Rows are points. The points of each table are mixes of a few directions, plus a little noise. How many directions does each table use, and how many do they share? Where both have some left over, give the other angles between the two spaces (their principal angles), to ten degrees, smallest first.

First (7 x 3):
[[.01,.12,-.32],
[.02,.22,-.55],
[-.01,-.11,.29],
[.01,.07,-.16],
[-.01,-.23,.57],
[-.02,-.36,.89],
[.02,.29,-.70]]
Second, 5 rows:
[[-.02,-.27,.66],
[.03,.38,-.94],
[.00,.00,-.01],
[-.01,-.17,.42],
[.00,.05,-.13]]
Directions: first 1, second 1, shared 1

First, 8 rows:
[[.04,-.07,-.44,-.32,-.10,-.59],
[-.01,.01,.09,.07,.01,.12],
[-.02,.00,.18,.16,.02,.25],
[.08,.20,-.13,-.38,.14,-.25],
[.01,.01,-.05,-.07,.01,-.08],
[-.06,-.03,.39,.40,.02,.55],
[-.13,-.50,-.20,.48,-.40,-.10],
[.10,.37,.16,-.34,.30,.10]]
Second:
[[-.18,-.23,-.14,-.10,.03,.20],
[-.06,-.14,-.04,.13,.24,-.06],
[-.21,-.41,.56,-.20,-.07,-.25],
[.17,.01,-.02,-.09,-.15,.09],
[.44,.94,.24,.09,-.45,-.29],
[-.13,-.08,-.24,.15,.27,.07],
[-.26,.19,-.01,.01,.01,-.05],
[.46,-.06,-.14,-.02,-.09,.18],
[-.21,-.24,-.19,.04,.23,.11]]
Directions: first 2, second 4, shared 0; angles 70, 90

First, 9 rows:
[[.05,-.05,-.44,.53,.18,.60,-.54,.94,-.01],
[.01,.00,-.02,.02,.01,.02,-.01,.04,-.01],
[-.01,.01,.20,-.24,-.08,-.28,.24,-.42,.00],
[.01,-.01,-.11,.13,.03,.14,-.13,.24,.00],
[.04,-.04,-.35,.42,.15,.49,-.45,.77,.00],
[-.03,.02,.26,-.31,-.10,-.34,.30,-.53,-.01],
[.01,-.01,-.13,.14,.05,.17,-.16,.28,.00],
[-.02,.03,.30,-.35,-.11,-.41,.37,-.66,.00],
[-.02,.02,.30,-.36,-.13,-.40,.37,-.64,.00]]
Second:
[[.22,.24,-.66,-.02,.03,.27,-.41,.66,.04],
[.19,.12,-.40,-.04,.01,-.15,.25,-.10,-.17],
[-.36,-.19,.94,-.22,-.13,-.11,-.08,-.41,.27],
[-.33,-.31,.65,.00,-.22,.04,-.23,-.01,.20],
[.11,.26,-.14,-.09,.21,.14,-.15,.11,.07],
[.12,-.22,-.57,.35,-.18,.00,.13,.33,-.27],
[-.03,-.23,.02,.53,.20,.04,.37,-.14,-.27],
[.08,.33,.16,-.51,.07,-.23,.10,-.44,.13]]
Directions: first 1, second 4, shared 1

First (8 x 11):
[[-.13,-.09,.22,-.70,.45,-.38,.16,.08,.54,.00,-.03],
[.18,.01,-.20,.27,-.13,.03,.16,.06,-.08,-.11,-.07],
[.42,-.03,-.42,.45,-.20,-.06,.46,.18,-.01,-.27,-.19],
[-.16,-.08,.24,-.63,.38,-.29,.05,.03,.43,.04,.01],
[-.48,.15,.37,.17,-.24,.55,-.86,-.36,-.61,.41,.31],
[-.11,.04,.08,.06,-.07,.14,-.21,-.09,-.17,.10,.07],
[.31,.07,-.38,.79,-.46,.27,.10,.03,-.44,-.13,-.07],
[-.04,-.07,.10,-.42,.27,-.26,.15,.07,.35,-.03,-.04]]
Second, 10 rows:
[[.02,-.19,-.51,.26,.02,.02,.27,.16,-.42,-.10,-.36],
[-.28,-.05,.65,-.65,.31,-.11,.32,-.05,-.19,.16,-.22],
[.10,.35,.15,.12,-.20,.07,-.50,-.14,.52,.03,.48],
[-.03,.02,.15,-.11,.02,-.01,-.02,-.04,.07,.03,.05],
[-.11,.55,.56,-.27,-.03,.04,-.42,-.17,.43,.18,.40],
[.07,.59,-.28,.39,-.25,.16,-.51,-.01,.23,.01,.28],
[-.25,.79,-.58,.33,-.03,.20,-.04,.22,-.64,.08,-.45],
[.19,-.94,.12,-.16,.10,-.18,.40,-.04,.08,-.15,-.03],
[.19,-.74,-.02,-.03,.03,-.13,.26,-.01,.09,-.14,.01],
[.08,-.37,-.25,.12,.02,-.04,.23,.07,-.17,-.10,-.17]]
Directions: first 2, second 3, shared 0; angles 30, 60

First (11 x 14):
[[-.27,-.35,.28,-.32,.38,.03,.25,.14,-.07,-.55,.43,-.02,.02,.30],
[-.12,.17,.04,-.11,.10,.15,-.01,.40,-.30,-.29,.28,.11,.23,.08],
[-.12,-.13,.13,-.16,-.06,.33,.03,.30,-.36,-.17,.45,-.19,-.29,-.04],
[.06,-.10,-.02,.54,-.42,-.11,.34,-.43,.13,.26,.00,-.12,-.32,.12],
[.08,.13,-.03,.55,-.23,-.08,.22,-.04,.03,.16,.04,.08,-.04,.10],
[.18,-.06,-.18,.02,-.11,.00,-.41,-.22,.32,.48,-.28,-.22,-.31,-.40],
[.25,-.01,.00,.07,.10,-.10,-.10,-.07,.16,.30,-.33,.04,-.11,-.19],
[-.22,-.05,-.17,.05,.17,-.14,-.30,-.02,.44,-.11,.19,-.04,.20,.03],
[.17,.07,.18,-.20,.17,-.05,.27,.01,-.25,-.06,-.34,.23,.17,.09],
[.03,.20,-.04,-.16,-.02,-.16,.17,-.19,-.08,-.09,-.39,.23,.43,.17],
[-.03,.14,-.19,-.26,-.08,.15,-.44,.10,-.01,.10,-.02,-.13,.03,-.26]]
Second:
[[.39,.12,-.16,-.01,.17,-.04,-.31,-.43,-.32,.15,.01,.04,.06,.69],
[-.40,-.15,.05,.01,.09,-.04,-.04,.31,.04,-.03,.12,-.06,-.20,-.38],
[-.30,-.17,-.03,.09,.06,-.14,-.11,.08,-.19,-.05,.08,.05,-.15,-.23],
[.07,-.05,.05,.07,-.35,-.06,.44,.09,.20,-.18,-.14,.09,.19,-.48],
[-.24,-.04,.22,.09,-.43,.20,.43,.17,.31,-.24,-.25,.14,.16,-.47],
[-.43,-.18,.04,.11,-.01,-.07,-.06,.15,-.12,-.10,.05,.09,-.14,-.33],
[.25,.06,-.09,-.02,.07,-.03,-.14,-.25,-.18,.08,.01,.03,.06,.38],
[.65,.16,-.18,-.13,.09,-.15,.03,-.23,-.02,.15,.04,-.10,.17,.34],
[-.20,-.04,.11,.00,-.09,.09,.14,.20,.20,-.07,-.04,-.02,-.02,-.28],
[-.22,-.05,.00,-.07,.21,-.04,-.10,.28,.09,.06,.17,-.16,-.20,-.20],
[.45,.32,-.02,-.16,.18,.27,-.30,-.39,-.01,.22,-.05,-.08,.10,.94]]
Directions: first 6, second 4, shared 0; angles 30, 70, 80, 90

First, 9 rows:
[[-.03,-.08,.05,.00,-.08,-.12,-.18,.18,.23,.22,.41,-.10,.12,-.15,.04,.01,-.03,.10,-.06,.06],
[-.02,-.07,.04,.01,-.08,-.12,-.16,.16,.21,.20,.38,-.10,.11,-.13,.03,.00,-.03,.08,-.06,.06],
[.04,.09,-.04,-.01,.08,.13,.18,-.18,-.24,-.23,-.44,.11,-.12,.16,-.03,-.01,.03,-.10,.07,-.06],
[-.02,-.04,.01,.00,-.04,-.06,-.09,.08,.11,.10,.19,-.06,.05,-.08,.02,.00,-.01,.05,-.03,.03],
[.08,.19,-.08,-.01,.18,.30,.40,-.40,-.52,-.50,-.94,.24,-.28,.35,-.08,-.01,.06,-.23,.14,-.14],
[.04,.08,-.04,.00,.08,.14,.19,-.19,-.24,-.23,-.45,.12,-.13,.16,-.04,.00,.03,-.10,.06,-.07],
[.00,.00,.00,-.01,.01,.00,.00,-.01,.00,.01,.00,.00,.00,.00,.00,.00,.00,.00,.00,.00],
[-.06,-.14,.05,.01,-.12,-.20,-.28,.28,.36,.35,.66,-.17,.19,-.24,.05,.01,-.05,.15,-.10,.09],
[-.01,-.03,.01,.01,-.03,-.05,-.07,.07,.10,.09,.17,-.05,.05,-.06,.01,.00,-.01,.04,-.02,.03]]
Second, 8 rows:
[[-.16,.16,.27,-.11,.11,-.05,-.16,.11,.07,-.06,-.19,-.29,.29,.28,.11,-.15,-.03,-.01,-.06,.00],
[-.16,-.10,.06,-.10,.02,-.09,-.22,-.14,-.14,.15,-.09,-.07,-.03,.14,.22,.07,-.06,.03,.05,.05],
[-.12,-.21,.06,-.05,-.04,-.13,-.09,-.23,-.08,.04,-.02,.13,.01,.00,.06,-.05,-.10,-.04,-.02,.15],
[.20,.14,-.05,.12,-.02,.11,.28,.19,.19,-.20,.10,.06,.06,-.15,-.27,-.11,.08,-.04,-.07,-.06],
[.16,-.34,-.51,.10,-.18,.07,.03,-.28,-.34,.35,.27,.39,-.66,-.36,.10,.47,.04,.09,.23,-.04],
[.21,.34,.11,.13,.05,.13,.35,.37,.37,-.38,.02,-.08,.32,-.06,-.38,-.29,.10,-.07,-.17,-.09],
[.04,.13,-.01,.01,.03,.07,.02,.13,.03,-.01,-.01,-.11,.00,.03,.00,.04,.05,.03,.02,-.09],
[-.16,-.12,.08,-.10,.01,-.11,-.19,-.16,-.11,.11,-.08,-.03,.01,.12,.18,.02,-.08,.01,.02,.08]]
Directions: first 1, second 3, shared 0; angles 90

First (8 x 32):
[[-.33,-.14,.65,-.63,-.29,-.06,-.54,-.09,-.18,.35,-.42,-.39,-.16,-.42,-.37,.02,-.19,.06,.18,.21,.04,-.40,-.45,.01,-.41,.26,-.21,-.18,-.24,.01,.49,.12],
[-.24,-.26,.55,-.26,-.11,-.05,-.13,-.16,.13,.18,-.07,-.23,-.09,-.28,-.12,-.05,-.11,-.22,.18,.31,.32,-.01,-.03,.03,-.23,.11,.03,.00,-.27,.05,.40,.08],
[.08,-.12,-.45,.27,-.22,-.22,.74,.40,.13,-.70,.47,.40,.32,.31,.04,.25,.03,-.26,.17,.10,.12,-.04,.52,.12,.29,-.13,-.24,-.05,.29,.25,.11,.14],
[-.24,.06,-.43,.03,.56,.23,.04,-.54,.09,.52,-.63,.16,-.03,.18,.04,-.88,.48,.32,.06,-.40,-.12,-.03,.01,-.01,-.16,.08,.58,.27,-.15,-.01,-.03,-.03],
[.33,-.69,.11,.03,-.10,.57,.14,-.12,.23,-.02,.39,.06,.09,-.19,.24,.30,-.13,.00,.27,.24,.48,.09,.05,-.28,.17,.14,-.17,.08,.04,.29,.45,.09],
[.05,.31,-.51,.36,-.05,-.02,.63,.46,.41,-.23,.15,.28,.37,.28,.54,-.72,.40,-.12,-.22,-.31,-.53,.45,.58,.30,.05,-.48,.20,.29,-.06,-.38,-.74,-.06],
[.22,.13,-.29,-.03,.15,.18,-.36,-.12,-.40,.12,-.19,.03,-.12,.07,-.16,.30,-.06,.46,-.09,-.26,-.19,-.29,-.44,-.23,.12,.17,-.13,-.15,.28,.08,-.06,-.05],
[.14,.72,.38,.24,.07,-.64,-.52,.17,-.40,-.22,.30,-.30,-.39,.05,-.21,.78,-.42,-.23,-.56,.09,-.12,.23,-.23,.06,.17,-.15,-.05,-.28,.12,-.30,-.62,-.28]]
Second (10 x 32):
[[.12,-.11,.22,-.02,-.14,.03,-.09,.07,-.02,-.09,.22,-.09,-.04,-.12,.00,.35,-.20,-.09,.00,.17,.15,.03,-.06,-.07,.06,.03,-.17,-.07,.03,.04,.08,.00],
[.67,-.55,.80,.43,.19,.61,-.29,-.33,.36,.14,.94,-.33,-.29,-.40,.56,.77,-.47,-.35,-.18,.52,.82,.88,.01,-.42,.35,-.02,.12,.18,-.16,-.02,-.06,-.24],
[.01,-.19,.29,.23,.34,.08,.01,-.41,.24,.16,.19,-.08,-.17,-.05,.13,-.01,-.03,-.27,.00,.22,.49,.39,.17,-.08,.06,.02,.37,.17,-.19,.05,.10,-.09],
[.01,.35,-.48,-.51,-.80,-.21,-.06,.90,-.53,-.42,-.30,.13,.34,.06,-.33,.21,-.05,.49,.03,-.34,-.94,-.85,-.38,.15,-.11,-.01,-.89,-.41,.42,-.05,-.10,.21],
[.47,.17,-.55,.16,.05,.65,-.07,.22,.04,.22,-.08,.13,.19,.06,.55,-.40,.25,.56,-.29,-.56,-.70,.21,-.15,-.14,.10,-.20,.00,.20,.11,-.34,-.73,-.14],
[-.63,.22,-.29,-.06,.34,-.46,.29,-.32,.03,.12,-.59,.18,.00,.29,-.33,-.72,.40,-.09,.17,-.15,.00,-.23,.24,.27,-.24,.05,.46,.09,-.15,.09,.21,.09],
[.25,-.20,.22,.26,.25,.31,-.07,-.26,.23,.18,.30,-.09,-.12,-.10,.32,.07,-.06,-.11,-.10,.12,.32,.47,.07,-.16,.13,-.04,.25,.18,-.12,-.05,-.11,-.14],
[-.37,.06,.09,-.23,-.17,-.49,.08,.07,-.16,-.20,-.17,.01,.00,.05,-.44,.11,-.06,-.17,.19,.16,.10,-.39,.02,.17,-.13,.11,-.14,-.20,.03,.18,.39,.14],
[.30,.07,-.22,.00,-.17,.30,-.09,.27,-.07,.00,.05,.03,.12,-.03,.22,.03,.00,.29,-.14,-.22,-.39,.00,-.16,-.08,.07,-.09,-.23,.00,.13,-.15,-.32,-.04],
[-.83,.19,-.08,-.26,.11,-.82,.29,-.21,-.12,-.10,-.57,.13,-.02,.25,-.67,-.41,.22,-.27,.32,.08,.16,-.52,.22,.36,-.30,.15,.23,-.12,-.11,.25,.56,.20]]
Directions: first 6, second 3, shared 3

First:
[[.12,-.31,.48,.27,-.57,.47,-.07,-.14,-.34,-.10,.02,.14,.31,-.18,.13,-.28,.38,.27,.02,.14,-.02,.05,.01,-.18,.28,-.29,.09,-.16,-.29,.24,.07,.43],
[.16,-.40,.62,.35,-.74,.60,-.08,-.17,-.43,-.13,.02,.18,.41,-.24,.15,-.37,.48,.35,.02,.18,-.03,.07,.02,-.24,.36,-.37,.11,-.20,-.38,.31,.09,.55],
[-.05,.13,-.20,-.12,.25,-.20,.03,.06,.15,.04,-.01,-.05,-.13,.07,-.05,.12,-.16,-.13,-.01,-.07,.02,-.02,-.01,.08,-.12,.12,-.04,.06,.13,-.10,-.03,-.18],
[-.03,.10,-.16,-.08,.19,-.15,.02,.04,.11,.03,-.01,-.05,-.10,.06,-.04,.09,-.12,-.09,-.01,-.05,.01,-.01,.00,.06,-.10,.09,-.03,.05,.10,-.08,-.02,-.14],
[.00,.00,-.01,-.01,.02,-.01,.00,.00,.01,.00,.00,.00,-.01,.00,.00,.01,-.01,.00,.00,.00,-.01,.00,.01,.00,-.01,.01,.00,.01,.01,-.01,.01,-.01],
[-.06,.16,-.24,-.14,.28,-.24,.03,.07,.17,.06,-.01,-.06,-.17,.10,-.06,.14,-.19,-.14,-.01,-.07,.01,-.03,-.01,.09,-.14,.15,-.04,.08,.15,-.13,-.03,-.22],
[-.07,.17,-.28,-.16,.33,-.28,.04,.08,.20,.06,-.01,-.08,-.18,.11,-.07,.17,-.22,-.16,-.01,-.08,.01,-.03,-.02,.11,-.17,.17,-.06,.09,.17,-.14,-.04,-.26],
[-.05,.13,-.20,-.12,.24,-.19,.03,.06,.14,.04,-.01,-.06,-.13,.08,-.05,.12,-.15,-.11,-.01,-.06,.01,-.02,-.02,.08,-.12,.12,-.04,.07,.12,-.10,-.03,-.18]]
Second (11 x 32):
[[-.16,.07,-.40,.05,.23,.09,-.07,.21,-.15,.11,.07,-.10,-.42,-.16,-.07,-.07,-.10,.14,-.09,.08,.09,-.11,.10,-.10,-.15,.08,-.12,-.18,.09,.10,.05,-.14],
[-.01,-.07,-.09,.15,.12,-.06,.04,-.07,.03,-.15,.04,-.14,.05,-.07,-.08,.01,.06,.01,-.03,.17,-.09,-.10,-.01,.06,.08,.05,-.06,-.08,.17,-.05,.03,-.05],
[.03,-.04,.01,-.11,-.03,.03,.14,.04,-.11,.02,.01,-.09,.03,.01,.12,-.05,.04,.08,-.03,-.06,.00,-.15,.02,.00,.06,.01,.15,.01,.06,.03,.02,.16],
[.08,.17,.18,-.14,-.06,-.17,-.14,-.11,.28,.10,-.12,.26,.10,.23,-.02,.21,-.12,-.27,.14,-.19,.06,.37,-.06,.06,-.13,-.04,-.01,.23,-.19,-.11,-.11,-.11],
[-.15,.08,-.11,-.15,.08,.01,.09,.28,-.04,.12,.06,-.02,-.21,-.07,-.01,-.11,-.19,.01,-.08,-.12,.01,-.23,.01,-.06,-.13,.10,-.07,.00,-.01,.01,-.02,-.21],
[-.04,.04,.15,.01,.00,-.16,.02,.00,.23,-.08,.00,.08,.14,.04,-.11,.04,-.11,-.19,.02,-.03,-.12,-.01,-.10,.07,-.02,.06,-.14,.11,-.03,-.14,-.07,-.27],
[.23,.26,.04,.09,.07,-.29,-.50,-.49,.46,.07,-.24,.35,.09,.38,-.14,.55,-.01,-.39,.29,-.02,.18,.94,-.03,.15,-.19,-.13,-.05,.21,-.18,-.16,-.10,-.03],
[.07,-.09,-.05,-.16,.09,-.10,.30,-.03,-.06,-.08,.01,-.26,.14,.07,.16,.00,.08,.06,-.06,-.04,-.07,-.29,.01,.12,.16,.07,.24,.05,.26,-.05,.04,.24],
[-.12,.04,-.30,.05,.22,.00,-.01,.13,-.06,.02,.06,-.12,-.26,-.11,-.08,-.03,-.08,.07,-.07,.09,.02,-.13,.05,-.02,-.09,.09,-.10,-.13,.14,.02,.04,-.15],
[-.12,.03,-.06,.00,.00,.10,-.02,.19,-.09,.08,.05,.02,-.18,-.12,-.03,-.13,-.09,.06,-.05,-.02,.02,-.11,.02,-.10,-.08,.03,-.10,-.07,-.06,.07,.00,-.14],
[.19,-.48,.64,.23,-.72,.57,.14,-.15,-.49,-.19,.04,.02,.52,-.22,.26,-.42,.53,.40,-.03,.14,-.09,-.18,.02,-.18,.48,-.33,.27,-.17,-.23,.28,.11,.70]]
Directions: first 1, second 5, shared 1

First (8 x 32):
[[.05,-.25,.00,.26,-.17,-.17,-.06,-.17,.21,.03,.05,-.13,.10,.06,.11,-.23,.16,.11,-.07,.00,-.05,.11,.04,.02,-.02,.16,.01,-.14,-.25,.07,-.20,-.07],
[-.03,-.02,.13,.16,.00,-.12,-.04,-.14,.19,.17,.14,-.05,-.03,-.08,-.07,-.24,-.11,-.03,.04,-.10,-.11,.12,.04,.07,-.16,.08,.06,-.01,-.19,.07,-.31,-.12],
[-.06,-.09,.27,.36,-.03,-.26,-.09,-.30,.41,.35,.27,-.12,-.04,-.15,-.12,-.52,-.20,-.05,.07,-.20,-.24,.26,.09,.14,-.32,.18,.11,-.05,-.41,.15,-.65,-.26],
[-.12,.28,.28,-.02,.23,-.01,-.01,-.05,.10,.32,.21,.07,-.18,-.23,-.30,-.18,-.44,-.21,.18,-.20,-.17,.10,.04,.12,-.29,-.05,.10,.16,-.06,.06,-.36,-.16],
[.03,-.10,-.07,.04,-.08,-.02,-.01,-.01,.01,-.07,-.04,-.03,.06,.06,.09,.01,.13,.07,-.05,.05,.03,-.01,-.01,-.03,.07,.03,-.03,-.05,-.02,.00,.06,.03],
[-.02,.26,-.09,-.37,.17,.25,.09,.26,-.34,-.15,-.14,.16,-.07,.00,-.06,.40,-.08,-.08,.04,.07,.13,-.20,-.07,-.06,.14,-.21,-.05,.15,.37,-.12,.41,.16],
[.07,-.23,-.14,.10,-.17,-.05,-.02,-.03,.03,-.14,-.09,-.08,.12,.13,.18,.00,.27,.14,-.11,.10,.07,-.01,.00,-.05,.13,.08,-.05,-.12,-.05,.00,.11,.05],
[.08,.14,-.39,-.53,.05,.38,.14,.44,-.60,-.50,-.39,.18,.05,.20,.17,.76,.27,.07,-.10,.28,.34,-.37,-.14,-.20,.46,-.27,-.16,.08,.60,-.22,.94,.37]]
Second, 11 rows:
[[-.14,.65,.09,-.60,.46,.39,.14,.37,-.46,.02,-.05,.32,-.27,-.18,-.35,.50,-.49,-.30,.21,-.05,.06,-.23,-.08,.00,-.01,-.38,.01,.36,.55,-.15,.37,.13],
[.03,.04,-.13,-.16,.02,.12,.05,.13,-.20,-.15,-.13,.06,.02,.06,.06,.24,.09,.02,-.03,.09,.10,-.12,-.04,-.06,.15,-.08,-.05,.02,.19,-.08,.29,.12],
[-.09,.40,.10,-.32,.28,.20,.07,.18,-.22,.08,.03,.18,-.18,-.16,-.24,.21,-.34,-.21,.15,-.08,-.01,-.11,-.03,.02,-.08,-.21,.03,.22,.27,-.07,.11,.03],
[.01,-.06,.01,.07,-.04,-.05,-.01,-.03,.06,.03,.01,-.03,.02,.01,.02,-.07,.03,.02,-.01,.00,-.02,.03,.01,.00,-.02,.03,.01,-.03,-.07,.01,-.06,-.02],
[.06,-.06,-.17,-.09,-.06,.08,.02,.10,-.15,-.19,-.15,.01,.07,.12,.13,.21,.19,.10,-.09,.12,.13,-.11,-.04,-.08,.18,-.03,-.06,-.03,.14,-.06,.31,.12],
[.08,-.54,.06,.62,-.38,-.42,-.15,-.43,.55,.14,.16,-.29,.19,.08,.21,-.64,.29,.22,-.13,-.06,-.16,.30,.10,.06,-.13,.38,.04,-.31,-.62,.18,-.58,-.22],
[-.01,.16,-.06,-.23,.10,.15,.06,.17,-.21,-.10,-.08,.10,-.06,.01,-.04,.26,-.05,-.05,.03,.05,.08,-.13,-.05,-.04,.08,-.13,-.02,.09,.23,-.07,.25,.10],
[.04,-.21,.00,.21,-.14,-.15,-.05,-.14,.19,.01,.03,-.11,.08,.04,.09,-.20,.14,.10,-.06,.00,-.04,.08,.03,.01,-.02,.14,.01,-.11,-.21,.06,-.16,-.06],
[.07,-.57,.10,.70,-.39,-.48,-.17,-.48,.64,.20,.22,-.34,.19,.06,.21,-.72,.26,.22,-.13,-.08,-.20,.35,.13,.09,-.18,.42,.07,-.33,-.70,.21,-.70,-.26],
[-.01,.15,-.06,-.21,.10,.15,.05,.16,-.20,-.09,-.09,.09,-.04,.00,-.03,.24,-.03,-.05,.02,.05,.08,-.12,-.04,-.03,.08,-.12,-.03,.07,.22,-.07,.25,.10],
[-.02,.05,.06,.01,.04,-.01,.00,-.02,.03,.08,.05,.00,-.04,-.05,-.05,-.05,-.08,-.05,.04,-.04,-.04,.02,.01,.03,-.05,.00,.02,.03,-.03,.02,-.08,-.04]]
Directions: first 2, second 2, shared 2
